Each row is a point. The ring and each string are closed loops that go straight from each point to the next, and from the last back to the first. Before rounding, they use only three directions, however many columns there are. How many times does the string pass through the ring? Passing back the other way cancels.
In the rows, zero is written as 128.

Ring (7 x 4):
[[136 118  95 134]
 [160 183  78 115]
 [144 191  72  91]
 [107 142  89  74]
 [ 95  98 111  80]
 [ 93  55 126 108]
 [111  72 110 131]]
String (25 x 4):
[[137 146  92 108]
 [122 157  64 109]
 [148 200  58 104]
 [188 244  69  98]
 [184 221  86  98]
 [162 173 102 101]
 [115 138  77 104]
 [117 160  56 107]
 [159 198  64 114]
 [200 219  83 126]
 [197 192 104 128]
 [171 157 112 121]
 [129 124  96 115]
 [ 94  90  74 131]
 [106  75  90 146]
 [128  68 116 154]
 [132  76 121 144]
 [140 105 119 125]
 [123 110 103 115]
 [ 91  83  82 125]
 [105  79  84 147]
 [142 114  93 149]
 [173 152 104 137]
 [189 179 102 132]
 [175 175 103 117]]
Times through: 4

Ring (9 x 9):
[[163 134  87 124  77  86 206 123 127]
 [176 177 109  83  78 109 190 113 117]
 [163 198 139  57 101 139 148 112 112]
 [129 185 160  59 137 161 101 124 116]
 [ 93 148 160  86 165 163  75 142 127]
 [ 72 102 142 128 173 145  80 157 140]
 [ 76  72 118 161 157 118 112 160 145]
 [108  72  92 172 119  88 165 149 142]
 [137  96  83 156  94  80 194 137 136]]
String (24 x 9):
[[137 138 121 112 111 117 152 128 125]
 [153 170 102  83 100 114 176 129 127]
 [183 214 104  47  81 120 191 115 117]
 [194 229 136  33  77 136 172  97 103]
 [176 206 160  52  92 146 140  97 100]
 [139 153 144  96 115 134 131 120 117]
 [127 165 133  80 130 140 126 133 126]
 [116 192 147  47 152 165  97 139 126]
 [ 99 192 191  42 175 195  44 132 116]
 [ 77 167 187  61 191 193  32 145 125]
 [ 58 141 174  83 202 184  32 159 135]
 [ 55 106 174 118 195 170  37 156 135]
 [ 96 100 156 137 148 138  93 136 126]
 [112 124 123 118 134 125 130 141 132]
 [ 78  98 110 135 162 124 115 165 148]
 [ 55  57  95 170 173 110 115 180 160]
 [ 73  38 100 196 148  95 133 164 151]
 [ 92  27  97 214 124  79 155 151 144]
 [122  77 116 170 108  95 157 131 129]
 [124 115 110 132 116 108 155 137 132]
 [127 118  86 130 111  97 177 145 139]
 [157 113  52 145  74  63 234 138 140]
 [186 126  70 140  49  63 243 114 124]
 [180 138 108 125  62  89 204 105 113]]
Times through: 4
String (27 x 9):
[[ 84 114 110 120 160 128 116 163 147]
 [100 112 116 126 143 122 127 150 139]
 [ 69  74  98 157 163 112 123 172 155]
 [ 69  25 102 208 149  92 131 164 151]
 [ 81  40  79 197 138  82 157 168 156]
 [ 99  60  71 181 124  78 176 162 152]
 [113  84  69 161 115  80 186 156 149]
 [122 119  88 127 118 100 170 148 141]
 [135 117 121 133 106 109 155 126 124]
 [134 128 110 121 110 109 161 133 129]
 [147 140  86 112  97  96 190 136 134]
 [179 165  64  97  67  81 233 126 130]
 [206 176  95  94  44  87 230  98 110]
 [187 166 127  98  65 107 187  97 105]
 [155 155 129  99  97 120 158 115 116]
 [184 191 144  71  77 128 165  96 102]
 [173 191 152  67  90 138 147  99 103]
 [134 147 133 101 117 128 137 126 122]
 [133 192 128  53 131 147 129 135 126]
 [135 223 166  21 142 178  92 123 114]
 [126 190 185  53 145 177  75 117 109]
 [117 158 181  84 144 165  78 120 112]
 [121 134 134 110 128 130 127 133 126]
 [113 133 137 108 137 135 117 137 128]
 [ 98 116 163 121 151 148  84 134 123]
 [ 54  93 168 131 192 162  44 157 136]
 [ 43  88 134 133 199 149  64 177 152]]
Times through: 1

Ring (6 x 14):
[[170 172  39 123 116 101  96 133  81  94 156 129  75 166]
 [162 173  77 158 102 114 110 148 105  93 143 127  75 163]
 [135 154 127 160 112 128 129 161 138 108 115 140 101 146]
 [100 121 165 125 133 135 139 160 173 136  84 170 142 111]
 [107 121 139 100 151 126 131 155 148 136  93 167 140 123]
 [152 153  59  96 146 104 104 142  85 109 138 140  98 163]]
String (24 x 14):
[[100 127 191 154 139 146 154 185 169 128  77 155 136 137]
 [ 94 122 189 152 109 142 146 159 203 137  76 174 142  93]
 [ 94 123 198 156 128 147 154 178 186 133  73 163 140 119]
 [111 136 177 157 142 144 151 189 150 120  87 144 125 155]
 [116 142 174 171 127 143 149 185 154 115  92 141 116 151]
 [139 158 132 164 135 132 136 183 111 101 115 124  96 182]
 [137 150 105 133 120 119 119 149 127 112 121 146 104 142]
 [153 165  91 147 124 118 118 160 100  98 133 127  86 173]
 [186 193  49 165 121 110 107 166  52  73 163  98  51 217]
 [181 188  40 160  85 103  95 132  90  83 164 121  57 164]
 [187 190  21 149  88  97  88 125  78  81 172 120  53 167]
 [188 188  20 131 129  98  94 147  42  79 171 107  56 207]
 [162 167  59 126 127 107 105 146  84  97 146 128  82 173]
 [141 152  86 130  98 112 108 127 139 114 129 155 101 117]
 [147 157  79 129 108 111 108 134 122 109 133 146  95 136]
 [154 162  73 128 126 111 110 148  96 102 138 134  89 164]
 [148 159  79 138  91 110 105 126 136 109 134 151  93 120]
 [181 188  39 160  83 103  95 131  91  83 164 121  56 162]
 [181 189  54 164 113 111 107 159  67  77 159 106  56 201]
 [166 177  82 162 126 119 118 171  78  85 143 111  71 199]
 [154 173 115 184 114 129 129 177 107  89 129 115  77 186]
 [125 147 140 164  94 130 129 151 167 116 107 153 109 117]
 [128 145 123 140 117 125 125 153 143 117 111 151 111 133]
 [122 141 145 144 135 133 137 172 139 117 101 145 117 150]]
Times through: 0
String (24 x 14):
[[139 155 104 149  91 118 115 135 149 111 124 152  99 118]
 [156 174 108 181 106 126 125 169 111  90 132 119  76 176]
 [146 166 129 179 126 133 136 186 108  94 120 117  86 189]
 [134 153 138 160 136 133 137 182 120 105 110 130 102 174]
 [126 143 127 139 116 125 126 152 148 119 109 153 114 129]
 [111 132 146 141  97 128 128 139 186 131  97 172 127  90]
 [ 88 115 195 140 126 144 150 166 197 141  70 175 150  99]
 [ 97 118 179 123 159 140 149 181 157 135  77 161 145 138]
 [106 123 154 115 154 132 139 169 147 132  89 160 138 137]
 [128 141 113 124 123 120 121 146 139 120 113 155 115 129]
 [102 119 142 109 118 125 126 135 182 141  91 182 142  85]
 [101 111 138  74 175 124 132 159 137 143  88 171 152 130]
 [124 127 103  69 199 117 125 172  82 126 109 146 131 181]
 [138 147  95 112 146 116 118 156 104 113 122 142 108 161]
 [134 143  95 113 123 114 113 138 130 119 121 156 112 128]
 [150 150  55  88 143 102 101 134  90 113 139 147 102 153]
 [181 172   7  80 176  92  92 151  15  90 166 112  74 222]
 [185 178   8  97 156  93  91 146  25  86 170 112  66 213]
 [163 166  56 119 137 106 105 149  75  97 146 127  83 181]
 [151 160  72 129 107 109 105 133 117 106 137 144  91 138]
 [174 179  36 142  87 100  92 121  98  91 161 132  67 147]
 [195 198  18 155 102  99  92 141  54  72 177 104  44 198]
 [163 172  69 144 119 112 110 152  88  93 145 123  77 177]
 [145 157  93 137 117 117 116 148 118 107 128 140  96 149]]
Times through: 5

Ring (9 x 14):
[[156 120 128 188  84 125 119  87 137 161 145 155 173 136]
 [159 107 105 182  98 144 141  90 140 140 113 143 152 134]
 [147 107 102 178  97 155 152 102 146 109  86 115 130 121]
 [123 117 108 163  97 157 158 123 149  77  66  81 105 105]
 [ 97 135 112 119 118 135 150 145 138  81  79  71  90 101]
 [ 89 147 120  97 129 114 135 149 127 105 108  84  98 106]
 [ 91 154 135 105 118 101 120 143 125 124 133  99 117 111]
 [106 154 156 143  87  98 105 125 132 139 154 116 147 114]
 [137 138 154 184  69 110 105  98 138 155 159 142 174 126]]
String (27 x 14):
[[ 86 175 203 177  36  92  87 134 148 109 158  85 153  92]
 [ 99 165 168 135  86  83  92 128 127 152 175 122 155 115]
 [117 142 125 117 123 101 116 121 121 158 152 135 141 128]
 [114 144 142 148  91 112 117 122 135 129 136 113 140 115]
 [107 149 161 172  64 118 115 124 147 105 126  93 139 102]
 [114 140 116 108 132 105 124 126 120 150 140 128 130 127]
 [103 145 101  63 167  91 124 138 105 165 149 134 118 133]
 [ 68 164 135  76 130  96 123 163 123 105 122  74  93 100]
 [ 80 153 147 135  86 124 133 152 146  68  91  54  97  87]
 [105 138 133 150  91 131 136 133 144  90  97  82 114 102]
 [ 79 141 143 166  64 159 158 156 167  10  36  13  72  68]
 [103 124 105 137 110 155 164 142 148  57  51  58  81  95]
 [124 115  76 106 152 141 161 128 126 114  83 108  97 124]
 [125 123 110 146 110 138 144 120 138 110  97 105 119 117]
 [125 119 127 197  65 163 154 118 162  61  61  71 114  97]
 [129 110 130 231  40 187 167 116 179  25  29  47 106  84]
 [132 105 113 210  63 186 173 116 170  36  29  57 100  92]
 [122 118 132 210  52 173 159 121 170  41  46  55 107  88]
 [120 125 123 170  84 148 147 123 151  81  79  83 114 103]
 [121 122  94 118 135 135 150 127 130 115  94 107 107 120]
 [106 126  92 104 140 138 158 141 131  93  77  85  87 111]
 [ 82 140 113 108 120 138 156 158 141  58  63  48  71  90]
 [ 79 150 138 126  97 128 140 155 144  63  82  50  88  87]
 [ 71 158 122  68 143 101 131 164 121 103 113  75  85 102]
 [ 97 148 107  67 159  94 126 143 109 151 141 120 111 126]
 [112 140 122 118 121 109 125 127 125 138 133 118 128 121]
 [100 154 163 160  70 110 111 130 143 110 133  93 137 102]]
Times through: 1
String (30 x 14):
[[102 154 172 178  54 114 109 126 149 102 130  88 142  98]
 [119 135 118 128 118 116 128 122 128 137 128 121 131 123]
 [112 138 103  87 151 104 129 131 113 154 138 129 121 130]
 [ 83 152 108  56 162  95 130 155 111 133 129 101  95 117]
 [ 71 157 136 101 113 115 134 162 135  76  96  56  85  91]
 [ 89 147 142 143  86 129 136 145 147  72  90  61 101  91]
 [114 134 119 134 111 124 135 127 134 116 111 104 120 115]
 [108 133  98  93 148 119 142 136 121 126 110 109 105 121]
 [108 132  88  77 163 115 144 138 115 135 113 114 101 126]
 [116 134 124 142 104 126 134 125 136 114 111 103 123 114]
 [ 89 147 142 143  86 129 136 145 147  71  89  61 101  91]
 [ 77 154 140 116 102 118 133 156 139  76  96  59  93  91]
 [ 70 161 121  58 150  94 127 165 116 114 123  82  88 106]
 [102 145 106  74 156  97 126 138 110 153 141 124 116 128]
 [114 139 117 111 129 107 125 126 122 145 137 125 129 125]
 [111 145 143 148  91 112 117 124 136 126 134 110 138 113]
 [121 140 121 116 127 100 117 118 118 165 154 142 144 132]
 [125 149 154 152  89  91  96 108 126 174 179 149 172 130]
 [131 151 193 226  21 107  88  96 153 140 168 128 191 112]
 [136 140 170 215  40 119 104  97 151 133 148 125 176 115]
 [129 132 131 162  91 124 125 111 138 130 126 121 144 120]
 [133 127 110 133 122 118 129 111 125 152 134 139 141 132]
 [161 121 122 170 102 113 113  83 126 190 167 178 182 148]
 [165 124 148 216  59 119 104  74 141 175 167 170 198 139]
 [148 133 178 249  16 130 104  85 161 126 142 126 188 113]
 [133 135 161 209  47 128 114 102 153 119 131 115 163 112]
 [129 130 116 138 115 119 128 114 128 144 131 131 139 127]
 [136 137 134 148 104 101 107 103 124 176 168 156 167 136]
 [119 159 190 197  39  95  84 106 144 148 178 128 183 114]
 [102 166 199 193  32  97  88 120 150 120 161 101 166 100]]
Times through: 3

Ring (7 x 14):
[[167 155 131 118 122 137 169 184 158 106 153 154 121 112]
 [149 140 139 135 126 126 142 145 194 116 115 128 135  94]
 [116 114 150 144 126 110 105  85 188 128  75 109 140 108]
 [101 103 152 137 123 103  94  65 147 131  74 115 132 139]
 [111 101 151 120 118 109 113 103  80 121 113 147 124 163]
 [142 121 141 107 117 124 150 166  65 108 158 173 119 156]
 [162 143 133 106 118 135 170 192  95 103 171 174 115 141]]
String (30 x 14):
[[131 130 142 132 123 119 126 112 172 122 102 125 128 119]
 [127 116 148 135 124 115 121 118 155 121 102 129 139 114]
 [112  95 159 151 128 104  99  97 172 127  75 111 160  93]
 [ 95  98 158 155 127  98  79  44 199 138  44  91 148 108]
 [ 95 113 149 142 123 102  85  33 187 138  52  97 125 138]
 [115 120 145 130 121 112 111  82 151 127  90 123 121 142]
 [123 118 146 128 121 115 121 109 135 121 106 134 128 135]
 [112  92 157 136 124 106 106 107 117 123  97 132 148 124]
 [ 84  78 162 134 121  94  79  53  94 133  72 124 138 158]
 [ 92  93 154 124 118 100  92  62  85 130  88 134 121 175]
 [113 121 142 114 116 113 116  85 100 124 109 142 105 177]
 [128 122 143 120 119 118 129 120 116 118 120 145 120 147]
 [130 114 147 125 122 117 129 134 115 116 122 146 133 131]
 [123  93 154 116 119 112 128 148  44 112 140 167 136 153]
 [132 103 148 100 115 119 144 168   7 106 167 188 121 178]
 [143 128 137 100 115 127 154 164  54 107 165 178 108 172]
 [147 145 131 103 115 131 156 152  95 110 155 166 100 166]
 [140 124 142 120 121 123 142 150 113 112 136 153 127 133]
 [152 124 142 115 120 127 156 184  92 105 158 168 131 129]
 [172 142 134 105 119 138 181 219  85  97 186 184 122 131]
 [186 175 119  95 116 150 198 220 113  96 196 184  96 144]
 [178 177 118 100 117 147 188 193 140 102 176 169  94 142]
 [159 158 128 112 119 136 164 162 148 109 149 154 107 135]
 [177 181 118 108 119 146 183 183 175 105 162 156  98 127]
 [186 173 124 121 124 146 186 209 197 102 162 152 123  88]
 [161 133 142 135 127 129 155 184 174 108 135 142 149  79]
 [150 125 145 137 127 124 142 164 170 112 123 136 149  86]
 [155 135 143 147 130 126 142 159 222 115 109 120 154  62]
 [146 140 141 148 129 124 132 129 239 121  92 109 145  71]
 [136 141 138 137 125 122 128 107 209 123  93 115 127 107]]
Times through: 4
String (30 x 14):
[[138 137 139 131 123 123 133 121 179 120 108 127 125 116]
 [149 151 134 134 125 128 142 132 212 118 109 122 125 100]
 [147 150 133 125 122 129 145 135 180 116 120 133 117 120]
 [154 154 131 125 122 132 151 145 187 115 125 135 118 114]
 [173 170 126 129 125 140 169 173 225 110 134 133 123  86]
 [162 144 138 134 127 132 156 174 194 110 130 136 140  82]
 [151 125 146 137 127 124 144 167 171 111 124 137 150  83]
 [141 119 147 134 125 120 135 149 152 114 119 138 144 102]
 [144 123 147 142 128 121 134 149 186 116 109 126 152  81]
 [140 133 144 150 129 120 126 121 235 122  86 106 148  73]
 [127 131 144 148 128 116 114  93 228 128  74 102 139  91]
 [111  99 158 159 130 103  93  83 208 131  58  97 162  80]
 [102  95 159 154 128 100  86  67 188 133  56  99 154 100]
 [ 87  95 157 150 125  96  73  30 182 140  41  93 140 126]
 [ 88 110 149 136 120 100  81  22 162 140  53 103 116 160]
 [112 118 145 126 120 111 111  82 135 127  94 128 118 152]
 [117 107 150 129 122 111 115 108 118 122 105 136 133 137]
 [109  86 159 133 123 104 105 108  95 122 101 138 147 134]
 [ 94  85 158 125 119 100  94  77  72 127  94 139 130 167]
 [ 99 104 148 116 116 105 102  69  78 127 100 141 110 186]
 [111 120 142 115 116 112 115  82 101 125 107 141 105 178]
 [ 97 100 151 119 117 104  99  69  82 128  96 138 116 179]
 [ 86  80 160 128 119  96  84  59  76 131  82 132 131 169]
 [ 99  82 161 135 123  99  93  86 100 127  87 130 146 139]
 [106  92 157 136 123 103 100  92 120 126  89 128 143 131]
 [ 91  91 158 143 124  97  81  50 145 135  60 109 140 136]
 [ 93 107 152 144 124 101  82  35 181 138  51  98 130 134]
 [101 101 156 153 127 101  86  58 196 135  53  96 148 105]
 [119  98 158 149 128 107 106 110 171 124  82 115 160  89]
 [130 117 148 138 125 116 122 122 167 120 100 125 142 105]]
Times through: 0

Ring (10 x 14):
[[108 118  95 173 116 150 163 185 131 103  93 136 179 116]
 [121 122 102 152 135 160 161 154 138 118 116 125 157 129]
 [149 139 128 108 163 151 145  84 141 149 157 114 113 145]
 [164 151 145  85 169 138 131  54 143 166 170 112  92 151]
 [167 156 151  79 163 128 123  55 145 172 165 113  87 152]
 [159 156 149  91 141 115 118  87 144 166 139 122 102 144]
 [139 150 139 124 114 100 121 131 131 143 107 138 135 122]
 [122 142 126 155  98  93 130 162 115 119  87 150 164 102]
 [108 131 111 179  93 102 143 186 109 100  76 154 186  93]
 [102 122 100 186  98 123 155 197 116  95  77 149 192  98]]
String (24 x 14):
[[125 139 124 151 116 105 137 140 113 119 107 144 157 106]
 [112 138 121 178  98  81 137 159  91  98  88 161 182  81]
 [ 90 121  97 206  75 104 152 228 105  81  50 163 213  81]
 [108 120  97 167 101 149 155 210 146 112  75 134 178 124]
 [118 126 106 153 115 144 151 178 142 120  94 132 162 126]
 [ 90 104  75 197 100 168 176 237 139  87  66 137 204 114]
 [103 108  83 177 122 175 175 199 142 100  93 128 183 124]
 [122 121 101 144 134 171 161 164 153 126 112 119 152 141]
 [136 138 125 130 138 132 142 117 131 134 129 128 136 127]
 [150 146 137 113 160 125 138  66 120 143 160 125 116 128]
 [167 150 145  83 186 144 136  28 136 165 190 109  86 150]
 [174 157 155  76 189 129 129   7 128 169 199 111  78 146]
 [158 151 145 101 163 121 131  54 124 153 166 123 105 133]
 [174 153 150  72 190 144 132  18 141 173 197 105  76 157]
 [150 134 121  97 163 177 148 105 168 160 150 102 107 166]
 [154 136 125  99 176 171 150  74 152 155 170 104 103 157]
 [132 122 104 126 151 186 161 142 164 139 131 108 134 155]
 [126 126 108 139 131 158 153 157 150 130 112 122 148 138]
 [107 110  85 167 119 180 171 205 155 110  89 123 175 135]
 [ 89 107  79 203 102 154 175 224 124  81  72 144 208 102]
 [114 134 116 176 113  99 146 146  94  98 103 154 177  87]
 [118 131 113 158 113 123 146 164 124 115  97 140 165 112]
 [106 124 102 174  96 130 151 205 131 106  72 143 183 110]
 [114 125 104 158 104 142 149 197 146 119  80 134 169 125]]
Times through: 1
